Every row gives one point. To make a cloud, some directions were put in groups of two or more. Within a group, all points are equally far from the middle, so they leave a hole (a ring in 2 directions, a hollow ball in 3). The other directions are filled evenly. Then the cloud was stretched, turned, moved and blurred a little. How many holes are there, and how many directions does each take, smallest first?

Cloud:
array([[ 0.41, -0.49,  0.08],
       [ 0.30, -0.43, -0.15],
       [ 0.17, -0.31, -0.44],
       [-0.06, -0.49, -0.16],
       [-0.14, -0.33, -0.35],
       [ 0.38, -0.08, -0.28],
       [ 0.42, -0.37,  0.01],
       [-0.19, -0.25,  0.28],
       [ 0.29,  0.24, -0.15],
       [-0.04, -0.28, -0.54],
       [ 0.22, -0.34, -0.35],
       [ 0.19,  0.31, -0.10],
       [-0.14, -0.47, -0.07],
       [ 0.42, -0.54,  0.15],
       [-0.24, -0.06,  0.03],
       [-0.18, -0.41, -0.07],
       [ 0.34, -0.42, -0.10],
       [ 0.19,  0.22,  0.06],
       [ 0.33,  0.15, -0.04],
       [-0.04,  0.14,  0.16],
       [-0.25,  0.08, -0.09],
       [ 0.01, -0.61, -0.01]])
Holes: 1 (2)

Cloud:
array([[ 0.03,  0.37,  0.20, -0.37],
       [-0.30, -0.04, -0.17, -0.47],
       [ 0.41, -0.29,  0.12, -0.23],
       [-0.09,  0.37, -0.13,  0.34],
       [ 0.00,  0.33, -0.30,  0.31],
       [ 0.31, -0.08, -0.11,  0.43],
       [ 0.08,  0.40,  0.37,  0.09],
       [ 0.06, -0.34, -0.30,  0.24],
       [ 0.02,  0.39,  0.31,  0.25],
       [ 0.58, -0.08,  0.04, -0.12],
       [-0.12, -0.15,  0.43,  0.05],
       [-0.28, -0.26, -0.28, -0.35],
       [ 0.49, -0.08,  0.11,  0.26],
       [-0.12,  0.41, -0.39, -0.14],
       [-0.39, -0.08,  0.12,  0.18],
       [-0.35,  0.15, -0.20, -0.39],
       [ 0.19, -0.30, -0.39, -0.38],
       [ 0.32, -0.18, -0.44, -0.33],
       [-0.11,  0.10,  0.47, -0.01],
       [ 0.09,  0.45,  0.01, -0.38],
       [ 0.09,  0.41,  0.23, -0.30],
       [ 0.26,  0.05, -0.58, -0.13],
       [ 0.22,  0.45,  0.30, -0.02],
       [ 0.34,  0.34,  0.17,  0.31],
       [-0.08, -0.04,  0.47, -0.09],
       [-0.42,  0.22, -0.19,  0.00],
       [-0.03, -0.37, -0.42,  0.00],
       [ 0.35,  0.23,  0.06,  0.40],
       [ 0.31,  0.24,  0.02,  0.42]])
Holes: 2 (2, 2)

Cloud, 54 rows:
array([[ 0.01, -0.27, -0.43, -0.25, -0.01,  0.06],
       [-0.03, -0.32, -0.06, -0.01, -0.35,  0.44],
       [ 0.30, -0.48,  0.34, -0.21, -0.27, -0.05],
       [ 0.25, -0.43, -0.23, -0.11, -0.18,  0.39],
       [-0.17, -0.26,  0.19,  0.02,  0.28, -0.01],
       [-0.04, -0.14,  0.54, -0.53,  0.39,  0.06],
       [-0.04,  0.04,  0.15,  0.08, -0.33,  0.30],
       [-0.10,  0.00, -0.09, -0.24,  0.10,  0.27],
       [-0.46, -0.05, -0.21,  0.35, -0.14, -0.09],
       [-0.19, -0.16,  0.00, -0.01,  0.53, -0.08],
       [ 0.41, -0.35,  0.11,  0.04,  0.20, -0.08],
       [ 0.33, -0.20, -0.06, -0.57,  0.11,  0.51],
       [-0.17,  0.72, -0.35, -0.14, -0.17, -0.17],
       [-0.20, -0.18,  0.62, -0.37,  0.14,  0.11],
       [-0.30, -0.02,  0.07,  0.23,  0.13,  0.44],
       [ 0.38,  0.25,  0.10, -0.88,  0.01,  0.54],
       [-0.20,  0.41, -0.39, -0.36, -0.02,  0.08],
       [-0.22, -0.43,  0.17,  0.07, -0.06,  0.09],
       [ 0.03, -0.22,  0.01, -0.20, -0.06, -0.25],
       [ 0.19,  0.23,  0.28, -0.22,  0.19,  0.01],
       [-0.18,  0.36, -0.53,  0.30,  0.25, -0.28],
       [ 0.34, -0.17, -0.03, -0.12,  0.23, -0.40],
       [ 0.08, -0.63,  0.06, -0.17, -0.18,  0.56],
       [ 0.34, -0.43,  0.06, -0.24,  0.28,  0.00],
       [-0.17,  0.10,  0.04, -0.21,  0.15, -0.60],
       [-0.42,  0.11, -0.33, -0.19,  0.16,  0.45],
       [-0.09, -0.11, -0.11, -0.57, -0.12,  0.02],
       [ 0.20, -0.54,  0.09, -0.14, -0.26,  0.10],
       [ 0.02, -0.49, -0.25, -0.36, -0.11, -0.11],
       [ 0.04, -0.08,  0.25, -0.03, -0.37, -0.23],
       [ 0.39,  0.32,  0.02, -0.14,  0.04, -0.33],
       [-0.31,  0.54, -0.50,  0.34,  0.11, -0.11],
       [ 0.23, -0.18,  0.31, -0.32, -0.03,  0.21],
       [ 0.04,  0.10, -0.06,  0.21, -0.48, -0.01],
       [ 0.16,  0.06,  0.20, -0.34, -0.24, -0.52],
       [-0.06,  0.52, -0.38,  0.26,  0.38, -0.35],
       [-0.08,  0.24, -0.28,  0.27, -0.07, -0.26],
       [ 0.20,  0.29, -0.20, -0.08, -0.41,  0.19],
       [ 0.32, -0.10, -0.55,  0.10, -0.28, -0.07],
       [-0.06,  0.34,  0.14, -0.29, -0.17, -0.03],
       [ 0.12, -0.35,  0.46, -0.37, -0.35,  0.35],
       [ 0.18, -0.04, -0.31, -0.13,  0.47,  0.36],
       [ 0.42,  0.38,  0.28, -0.13, -0.04, -0.02],
       [ 0.16, -0.48,  0.34,  0.23, -0.13, -0.25],
       [-0.29, -0.10, -0.30,  0.17, -0.28, -0.20],
       [-0.12, -0.30, -0.02, -0.45, -0.28,  0.31],
       [ 0.34, -0.53,  0.10, -0.75,  0.29,  0.11],
       [ 0.42,  0.43,  0.09, -0.45, -0.09,  0.30],
       [ 0.24, -0.16, -0.08,  0.22, -0.36,  0.47],
       [-0.22,  0.31, -0.05,  0.22, -0.09,  0.11],
       [-0.42,  0.09,  0.35,  0.03,  0.06, -0.01],
       [ 0.29,  0.24, -0.22,  0.01,  0.14, -0.16],
       [ 0.10,  0.47, -0.05, -0.37, -0.03, -0.37],
       [-0.02, -0.69,  0.05, -0.58, -0.26,  0.18]])
Holes: 0

Cloud:
array([[-0.06, -0.38, -0.37, -0.56,  0.41, -0.04],
       [ 0.54,  0.17,  0.16,  0.20, -0.20,  0.32],
       [ 0.36,  0.36, -0.35,  0.39,  0.03,  0.42],
       [-0.18,  0.10, -0.45, -0.14,  0.10,  0.21],
       [ 0.03,  0.27,  0.10, -0.40,  0.38, -0.29],
       [ 0.15,  0.31, -0.31, -0.28, -0.27, -0.05],
       [ 0.36,  0.26,  0.43,  0.05,  0.35,  0.39],
       [ 0.39,  0.18,  0.00,  0.03, -0.09, -0.04],
       [-0.08, -0.50, -0.18,  0.54, -0.02,  0.56],
       [ 0.01, -0.22,  0.22, -0.24,  0.47,  0.40],
       [ 0.05, -0.43,  0.07,  0.11, -0.34,  0.02],
       [-0.35, -0.30, -0.05, -0.72,  0.22,  0.38],
       [ 0.66,  0.18, -0.21,  0.49, -0.05, -0.07],
       [ 0.54,  0.39,  0.13, -0.07,  0.30,  0.07],
       [ 0.35,  0.56, -0.10, -0.39, -0.15, -0.12],
       [ 0.37, -0.03,  0.08, -0.24,  0.00,  0.28],
       [-0.09,  0.33,  0.08,  0.24, -0.23,  0.29],
       [ 0.27,  0.08,  0.17,  0.58,  0.15, -0.11],
       [ 0.19,  0.38,  0.02,  0.15,  0.16, -0.08],
       [ 0.48,  0.41,  0.25, -0.05, -0.01,  0.48],
       [ 0.19, -0.27,  0.21, -0.03, -0.51,  0.18],
       [ 0.13,  0.22, -0.26,  0.16,  0.76,  0.13],
       [ 0.67,  0.40,  0.19, -0.05,  0.00,  0.08],
       [ 0.65,  0.23, -0.46, -0.27,  0.20,  0.36],
       [ 0.39,  0.30,  0.14, -0.07, -0.31,  0.09],
       [ 0.30, -0.46,  0.01,  0.05, -0.27,  0.02],
       [-0.47, -0.03, -0.18, -0.47,  0.04, -0.44],
       [-0.05,  0.22, -0.28,  0.19, -0.07,  0.34],
       [-0.34,  0.06, -0.10,  0.05,  0.27, -0.14],
       [ 0.37, -0.19,  0.41, -0.06,  0.26,  0.01],
       [ 0.58,  0.37,  0.10, -0.01,  0.13, -0.15],
       [-0.15, -0.24,  0.09,  0.08, -0.35,  0.10],
       [ 0.30,  0.16,  0.32,  0.24,  0.53,  0.46],
       [ 0.18,  0.30, -0.03,  0.54,  0.12,  0.45],
       [ 0.45,  0.17,  0.40, -0.12,  0.06, -0.02],
       [ 0.45, -0.15,  0.06, -0.04,  0.29,  0.15],
       [-0.04, -0.44,  0.37, -0.13, -0.03, -0.10],
       [ 0.37, -0.04,  0.49,  0.02,  0.09, -0.05],
       [ 0.14,  0.46, -0.10,  0.09, -0.27, -0.06],
       [ 0.08, -0.11,  0.23, -0.43,  0.18, -0.03],
       [ 0.20,  0.33, -0.41,  0.07,  0.00, -0.18],
       [ 0.23,  0.30,  0.00,  0.25,  0.26,  0.06],
       [ 0.29,  0.16, -0.35, -0.11,  0.68,  0.11],
       [-0.37, -0.20, -0.41, -0.49, -0.03, -0.20],
       [-0.11,  0.51,  0.02, -0.26, -0.03, -0.40],
       [ 0.45,  0.30,  0.23,  0.03,  0.06,  0.07],
       [ 0.38, -0.41,  0.21,  0.22,  0.37,  0.19],
       [-0.09, -0.48, -0.11,  0.31,  0.08, -0.33],
       [ 0.21,  0.14,  0.19,  0.36, -0.15, -0.07],
       [ 0.10,  0.33, -0.16,  0.34,  0.02,  0.04],
       [-0.20,  0.19,  0.11,  0.09,  0.16,  0.08],
       [ 0.38, -0.24, -0.20,  0.10,  0.16,  0.51],
       [-0.08,  0.21,  0.05,  0.03,  0.43,  0.17],
       [-0.17, -0.31,  0.06,  0.57,  0.24,  0.20]])
Holes: 0

Cloud (80 x 8):
array([[-0.65, -0.13, -0.04, -0.25,  0.19,  0.18,  0.29, -0.37],
       [-0.48, -0.08,  0.13, -0.12, -0.13, -0.35, -0.05,  0.16],
       [-0.18,  0.09,  0.66,  0.18,  0.08, -0.26,  0.31,  0.36],
       [-0.63,  0.14,  0.11,  0.07, -0.05, -0.08,  0.05, -0.19],
       [-0.36, -0.26,  0.08, -0.26, -0.09,  0.51,  0.24, -0.09],
       [ 0.32, -0.02,  0.48, -0.32,  0.34, -0.19,  0.04,  0.05],
       [ 0.25, -0.18,  0.31,  0.35,  0.34, -0.25,  0.11,  0.70],
       [-0.46,  0.28, -0.11, -0.20, -0.58,  0.16,  0.23, -0.18],
       [ 0.07,  0.23,  0.69,  0.28, -0.06, -0.22,  0.05,  0.21],
       [ 0.29, -0.19,  0.26,  0.18, -0.10, -0.08,  0.30, -0.21],
       [ 0.24,  0.08,  0.32,  0.12,  0.33, -0.59, -0.08, -0.23],
       [ 0.35, -0.04,  0.29,  0.34,  0.48, -0.15,  0.21, -0.07],
       [ 0.20, -0.44,  0.16, -0.08,  0.33, -0.49, -0.10,  0.31],
       [ 0.05,  0.24, -0.13, -0.41, -0.38, -0.43, -0.02, -0.42],
       [ 0.02, -0.42,  0.36, -0.13,  0.29, -0.13, -0.06, -0.13],
       [-0.37, -0.20,  0.25, -0.17, -0.08, -0.33,  0.34,  0.13],
       [ 0.22, -0.01,  0.45, -0.29,  0.35, -0.25,  0.10,  0.51],
       [ 0.34,  0.00,  0.04,  0.50,  0.19, -0.27, -0.04,  0.68],
       [-0.43, -0.11, -0.13,  0.05,  0.28, -0.08, -0.01, -0.13],
       [-0.05,  0.25,  0.06,  0.22, -0.04, -0.07,  0.40,  0.42],
       [ 0.32,  0.35, -0.26, -0.26, -0.13,  0.24,  0.01,  0.10],
       [ 0.35, -0.01, -0.02, -0.09,  0.22, -0.11,  0.07,  0.76],
       [ 0.09, -0.38,  0.32,  0.21,  0.39, -0.45,  0.06, -0.08],
       [-0.35,  0.11,  0.19, -0.62, -0.19,  0.10,  0.05,  0.12],
       [-0.15, -0.21,  0.47,  0.05, -0.18,  0.06,  0.39, -0.03],
       [-0.26, -0.14,  0.30, -0.31,  0.31, -0.49,  0.09, -0.11],
       [ 0.28,  0.43, -0.09, -0.35,  0.15,  0.08, -0.04,  0.39],
       [-0.28,  0.22, -0.23, -0.32,  0.09, -0.07,  0.07,  0.43],
       [ 0.46,  0.35,  0.23, -0.26, -0.24, -0.35, -0.04,  0.62],
       [-0.31,  0.02,  0.51, -0.14, -0.05,  0.10, -0.06,  0.35],
       [-0.41,  0.71,  0.17, -0.13, -0.05, -0.13, -0.09, -0.26],
       [ 0.39, -0.10,  0.23, -0.35,  0.09, -0.24,  0.01,  0.51],
       [-0.14,  0.02,  0.46, -0.36,  0.12,  0.22, -0.01, -0.21],
       [ 0.24, -0.25,  0.09, -0.36,  0.11, -0.41, -0.29,  0.22],
       [-0.20,  0.27,  0.54,  0.00,  0.25, -0.45,  0.31, -0.04],
       [ 0.24,  0.12, -0.32, -0.32, -0.27,  0.23, -0.21, -0.02],
       [ 0.00,  0.28, -0.06, -0.14,  0.51, -0.29,  0.31, -0.45],
       [ 0.09, -0.13, -0.17, -0.19,  0.14,  0.28, -0.02,  0.33],
       [ 0.45,  0.09, -0.06, -0.08, -0.25, -0.52, -0.14, -0.03],
       [ 0.12,  0.37, -0.28, -0.35, -0.06,  0.08,  0.47, -0.25],
       [ 0.05,  0.29,  0.07,  0.20,  0.33, -0.05, -0.29, -0.20],
       [ 0.11,  0.59, -0.16, -0.40, -0.09,  0.12,  0.05,  0.20],
       [ 0.50, -0.08, -0.15,  0.16, -0.03, -0.55, -0.04,  0.34],
       [ 0.45, -0.30, -0.10, -0.24,  0.71, -0.40,  0.00,  0.05],
       [ 0.04, -0.50,  0.13, -0.22,  0.42, -0.47,  0.04, -0.09],
       [ 0.14,  0.34, -0.42, -0.37,  0.14, -0.16, -0.26, -0.32],
       [-0.36,  0.17,  0.15,  0.17,  0.09,  0.20,  0.24,  0.35],
       [ 0.04,  0.12, -0.12, -0.34, -0.35, -0.59, -0.26,  0.25],
       [ 0.17,  0.06, -0.20, -0.35,  0.11,  0.19,  0.21,  0.35],
       [-0.09,  0.10,  0.00,  0.33,  0.53, -0.24, -0.19,  0.05],
       [ 0.07,  0.09,  0.28, -0.45, -0.25, -0.05, -0.16,  0.46],
       [ 0.46,  0.07, -0.09, -0.39,  0.17, -0.67, -0.16,  0.02],
       [-0.10,  0.29, -0.28, -0.49,  0.21, -0.11,  0.12,  0.21],
       [-0.22, -0.35,  0.12, -0.17,  0.34, -0.39,  0.47,  0.04],
       [ 0.40, -0.02, -0.38, -0.40,  0.47, -0.47,  0.04, -0.10],
       [ 0.46, -0.08,  0.04, -0.14,  0.68, -0.18, -0.07,  0.33],
       [ 0.35, -0.08,  0.42,  0.14,  0.57, -0.48, -0.08,  0.04],
       [-0.10,  0.27,  0.16,  0.14,  0.19, -0.17,  0.56, -0.20],
       [-0.18,  0.22,  0.06, -0.04,  0.66, -0.34,  0.16,  0.04],
       [-0.11, -0.10,  0.19, -0.02,  0.04, -0.25,  0.47,  0.44],
       [-0.13,  0.07, -0.05,  0.23,  0.55, -0.20, -0.06, -0.17],
       [-0.36,  0.20,  0.50,  0.13, -0.38,  0.13,  0.11,  0.11],
       [-0.07, -0.12,  0.26, -0.37,  0.15,  0.23, -0.14, -0.09],
       [ 0.27,  0.34, -0.40, -0.28,  0.12, -0.25, -0.46,  0.15],
       [-0.08,  0.36,  0.36,  0.08,  0.50,  0.01,  0.03,  0.51],
       [-0.32, -0.05, -0.13, -0.65, -0.10, -0.19, -0.05, -0.19],
       [-0.35, -0.11, -0.20, -0.09,  0.10,  0.17,  0.53,  0.02],
       [-0.12,  0.20,  0.11, -0.27, -0.61,  0.37,  0.28, -0.52],
       [ 0.35,  0.15, -0.06, -0.39, -0.25, -0.33, -0.35, -0.13],
       [ 0.66,  0.01, -0.09, -0.13, -0.04, -0.27,  0.07,  0.10],
       [-0.07,  0.50,  0.53, -0.37, -0.03, -0.30,  0.13, -0.11],
       [ 0.12,  0.42,  0.46, -0.51, -0.10, -0.21, -0.06,  0.23],
       [-0.10, -0.22,  0.57,  0.04,  0.02, -0.04,  0.15,  0.26],
       [-0.32, -0.24,  0.44, -0.43,  0.13, -0.02,  0.40, -0.08],
       [-0.54, -0.23, -0.13, -0.12,  0.20,  0.03,  0.12, -0.37],
       [ 0.16,  0.56,  0.01,  0.21, -0.01, -0.13, -0.45, -0.06],
       [-0.05,  0.21, -0.54, -0.23, -0.31, -0.06, -0.08, -0.37],
       [-0.28,  0.13, -0.28, -0.39, -0.56, -0.12,  0.06, -0.33],
       [-0.35,  0.12,  0.00, -0.22,  0.43, -0.04,  0.20,  0.26],
       [-0.03, -0.07, -0.64, -0.39,  0.07, -0.08,  0.13, -0.16]])
Holes: 3 (2, 2, 3)
